Each row of a before or after table is a point. One or more steps were done to the points. Then noise was added and the rows were shuffled. The steps act on how far a point lies along the listed directions, d1 being the first. Write out the steps. A step turns or swaps two directions, mirrors them in a line or flattens them onto one, adds a multiple of one to another, or multiplies one. Angles are multiples of 10 degrees, from the lower direction toward the higher: turns from -170 to 170, lines from 10 to 170 but not 90. Use the fewest steps. Two steps may share a direction if one is a turn and the other turns, adds or multiplies; they go together, in the order done. Otherwise the lowest direction goes first.

Directions:
(1): [45 -37]
(2): [37 45]
Before (11 x 2):
[18 -23]
[20 -23]
[14 -20]
[10 -29]
[-15 -9]
[-7 11]
[3 -17]
[2 -28]
[-31 17]
[17 -9]
[8 -11]
After (11 x 2):
[-15 -61]
[4 24]
[-9 -55]
[-7 -59]
[3 60]
[-7 -32]
[-8 -47]
[-8 -27]
[-9 -3]
[-14 -52]
[1 -29]
Steps: add -1.5 times d1 to d2

Directions:
(1): [-9 -12 59]
(2): [-2 59 12]
(3): [-60 0 -9]
Before (14 x 3):
[-21 8 -4]
[8 -6 -9]
[17 -9 -1]
[-26 -11 -11]
[-12 11 -10]
[-29 24 2]
[-11 -6 -20]
[12 -22 -3]
[-13 11 -20]
[-17 13 -11]
[35 -14 -2]
[14 -4 21]
[-3 13 -1]
[-6 8 -3]
After (14 x 3):
[-3 -21 -11]
[20 15 5]
[-4 -6 -12]
[-12 5 59]
[-19 -32 -4]
[7 18 0]
[9 39 -4]
[20 -22 -15]
[-2 -14 -37]
[4 -5 -61]
[20 -2 -49]
[10 13 -23]
[-1 -10 -33]
[-11 -4 -11]
Steps: multiply d1 by 3; turn d2 and d3 by 100 degrees

Directions:
(1): [24 -51 -1 -29 -43 -11]
(2): [-6 32 -60 -13 -27 -21]
(3): [-7 41 41 -24 -42 16]
Before (10 x 6):
[4 -2 0 -22 -35 -6]
[1 9 -31 -17 -24 -2]
[-5 -7 20 1 10 9]
[23 3 12 -29 -53 3]
[5 -15 -20 22 16 -9]
[-12 39 18 -6 -13 21]
[-20 47 -1 -15 1 -6]
[-7 22 10 -20 -21 7]
[12 -12 7 -15 -7 8]
[12 9 -14 2 8 -4]
After (10 x 6):
[3 -3 42 -8 -12 25]
[6 -15 -25 21 12 -11]
[0 -10 -2 -14 -17 -3]
[-2 60 13 -4 -15 15]
[14 -2 0 5 17 -1]
[-15 37 10 1 -3 7]
[-5 -7 46 -8 21 7]
[-12 24 4 14 26 20]
[2 15 -10 -13 -7 6]
[-6 17 30 -10 -1 16]
Steps: turn d1 and d2 by 120 degrees; turn d2 and d3 by 20 degrees

Directions:
(1): [-17 -11 -14 20 21 -15 -45 47]
(2): [-54 37 -2 18 20 -21 15 -19]
(3): [4 -20 9 -33 60 -8 26 9]
(4): [17 29 -41 18 20 43 17 14]
(5): [-17 -29 -17 13 -26 -14 50 31]
(6): [-7 -48 -13 36 17 15 -5 -40]
Before (14 x 8):
[15 -38 7 -10 -46 -21 29 28]
[-3 7 31 -8 15 11 -10 -60]
[2 17 -4 -8 24 17 35 5]
[-18 -16 -4 6 -48 -21 -15 21]
[-18 -27 -10 14 17 -21 29 0]
[-11 26 7 -19 -18 -26 34 14]
[12 18 31 -38 27 -2 -13 -30]
[-57 14 9 5 23 -53 -15 -7]
[-8 3 6 35 -46 -12 -52 8]
[-17 22 8 -3 -17 -16 28 -2]
[-30 -28 30 -16 32 -39 24 -18]
[-6 9 11 -19 -20 -14 43 12]
[-30 13 22 0 -57 -18 -5 -34]
[-22 21 6 3 -5 0 -2 -24]
After (14 x 8):
[-27 15 -23 25 4 -5 47 2]
[19 -14 3 -8 -6 22 -3 -14]
[28 -13 -10 1 -1 22 24 4]
[12 7 0 -16 47 16 -7 -12]
[30 2 -26 -4 5 21 29 17]
[14 -5 -14 -5 13 19 36 15]
[4 -54 -14 20 52 9 1 0]
[-4 23 -9 47 -46 15 -13 -29]
[-15 5 -31 30 -31 15 10 -11]
[33 -49 -34 26 4 27 -33 0]
[0 -42 -5 12 7 -17 3 11]
[14 -10 -16 14 -20 47 27 -47]
[16 -9 17 -27 13 -4 8 29]
[11 -19 23 -12 28 14 -3 -42]
Steps: turn d1 and d3 by -40 degrees; turn d4 and d6 by 120 degrees; turn d2 and d6 by 160 degrees; multiply d5 by 0.7

Directions:
(1): [23 -34 -4 -37 -20 1 -26 -11 34]
(2): [24 8 -60 12 -8 17 20 12 12]
(3): [30 39 6 -22 2 -13 18 -43 -3]
(4): [-1 -27 -23 22 11 -55 -1 -23 -5]
(5): [-29 18 -32 -43 15 -11 -24 9 -18]
Before (14 x 9):
[-10 17 20 -36 -4 4 -27 -22 -19]
[49 19 4 -23 -29 28 28 -7 25]
[17 23 36 -60 8 -11 -5 -23 5]
[37 14 -1 12 -10 23 26 -15 -3]
[-55 5 -9 -6 12 -17 -9 28 -24]
[4 16 -6 -34 -10 6 -8 -20 11]
[-43 17 -12 -4 35 -4 -18 24 -21]
[-13 9 13 24 11 -10 2 2 -4]
[14 -16 8 -19 -19 19 1 12 19]
[-20 -16 -49 13 12 -34 -3 16 -18]
[-11 -16 -17 30 10 -19 15 23 -5]
[43 24 -8 -19 -26 33 5 -13 42]
[-30 0 -11 20 37 -40 -13 6 -40]
[27 31 -11 -17 -5 28 25 -9 12]
After (14 x 9):
[-27 38 12 -3 23 29 -3 26 -15]
[49 -20 -7 4 -33 5 22 -12 34]
[9 5 8 -19 -16 19 -6 -9 19]
[29 4 -8 7 -9 19 26 -9 21]
[28 -13 -16 25 -10 1 15 -17 -3]
[47 -13 -14 10 -26 12 7 -19 52]
[-20 14 -42 -25 7 0 -8 24 -19]
[-9 12 39 -14 -9 24 -17 -12 -14]
[-12 0 -28 0 14 -18 8 17 -11]
[25 -27 11 -7 -20 6 6 -3 23]
[-42 32 17 -16 1 17 7 29 -19]
[-17 20 9 16 18 -16 0 2 -8]
[8 7 47 -32 7 6 1 0 9]
[-38 32 -1 -12 33 -5 -13 25 -44]
Steps: add 0.3 times d2 to d1; multiply d3 by 0.4; turn d4 and d5 by 60 degrees

Directions:
(1): [-6 19 -60 35 2 19 -35 -31 -12 -19 -13]
(2): [46 36 7 24 32 20 31 23 8 -6 -38]
Before (9 x 11):
[7 -9 45 -19 -5 -21 28 21 8 12 4]
[-18 -5 -18 10 -9 -5 -23 -22 -14 -4 20]
[-1 -11 11 -15 11 1 17 12 5 13 -2]
[-2 10 -19 2 -4 6 -5 -14 -3 -13 -1]
[12 17 -17 23 2 20 -7 4 -3 -6 -12]
[-4 -13 19 -24 -9 -8 5 4 1 11 16]
[-10 -9 25 -23 -5 -18 15 7 9 8 6]
[7 13 -30 14 13 12 -2 -14 -2 -2 -20]
[11 8 7 -7 -3 -11 -1 3 12 -3 -3]
After (9 x 11):
[16 12 8 -4 1 -9 4 4 14 -4 -9]
[-12 -1 -22 8 -13 8 -23 -7 -8 -2 6]
[-40 -24 -19 -4 -24 -18 -38 -34 -18 -3 41]
[56 28 54 7 30 0 60 45 16 8 -35]
[22 7 18 -5 28 11 33 21 9 10 -19]
[21 18 29 -7 17 -4 37 22 16 4 -22]
[19 6 25 -10 9 2 21 16 6 6 -4]
[-23 -9 -31 -2 -7 -1 -23 -26 -8 2 2]
[-21 -3 -24 -10 -20 -4 -17 -25 -6 -9 14]
Steps: add -1.5 times d1 to d2

Directions:
(1): [3 -28 -2 -14 -5 -5 21 35 13 18 28 48]
(2): [1 -7 -36 6 11 -20 -45 30 -4 3 -36 14]
(3): [-60 15 -26 -18 7 -16 -3 -9 14 19 21 -10]
(4): [-4 -52 -15 -7 16 13 26 2 19 4 -24 -36]
Before (13 x 12):
[27 32 15 9 -12 -1 -20 1 -29 -20 -3 12]
[-4 23 -13 11 -7 -13 -44 -1 -10 4 -6 12]
[-6 -11 4 -11 -12 -7 11 -3 12 6 19 17]
[22 -17 -3 6 8 13 1 1 -2 -14 -20 -4]
[-1 -13 -4 -9 -4 9 7 -4 6 -2 -1 -16]
[3 -4 8 -7 -3 9 18 3 8 -2 12 -7]
[-5 3 2 -1 -2 3 0 -2 -2 7 4 7]
[-11 14 -8 -3 5 -4 -10 3 -4 0 -5 -1]
[11 -2 23 1 -8 7 15 -5 -5 -2 13 17]
[13 -26 4 3 4 7 15 9 16 5 8 8]
[11 -36 -23 0 6 0 0 21 5 8 -23 1]
[-10 -13 -16 -7 5 -2 5 17 3 15 -1 19]
[-1 -21 9 -4 -6 5 13 11 3 1 4 6]
After (13 x 12):
[3 -22 -5 -8 -2 13 11 -2 8 -2 -6 -20]
[9 59 6 11 -14 -12 -41 -3 -35 -21 1 14]
[2 -17 -18 2 15 7 -8 -3 4 -11 -27 -19]
[22 0 16 9 -8 2 -6 4 -13 -10 -7 18]
[-10 -43 -38 -8 11 -3 2 17 13 13 -28 -17]
[-2 4 4 0 -2 6 0 1 -4 6 4 10]
[9 -29 4 -1 -3 3 7 16 0 -3 -11 5]
[19 -11 8 -3 -1 12 12 8 6 -7 1 -5]
[21 -33 -5 9 12 7 5 15 13 1 -13 0]
[13 -13 9 -3 -13 -4 6 3 7 2 8 21]
[-24 44 -6 4 -12 -15 -38 -9 -7 10 22 17]
[-9 -15 -17 -8 3 1 9 18 5 16 -3 17]
[-16 17 0 -8 1 -2 -1 0 0 4 8 3]
Steps: turn d1 and d3 by -30 degrees; turn d2 and d3 by 50 degrees; multiply d4 by 1.6
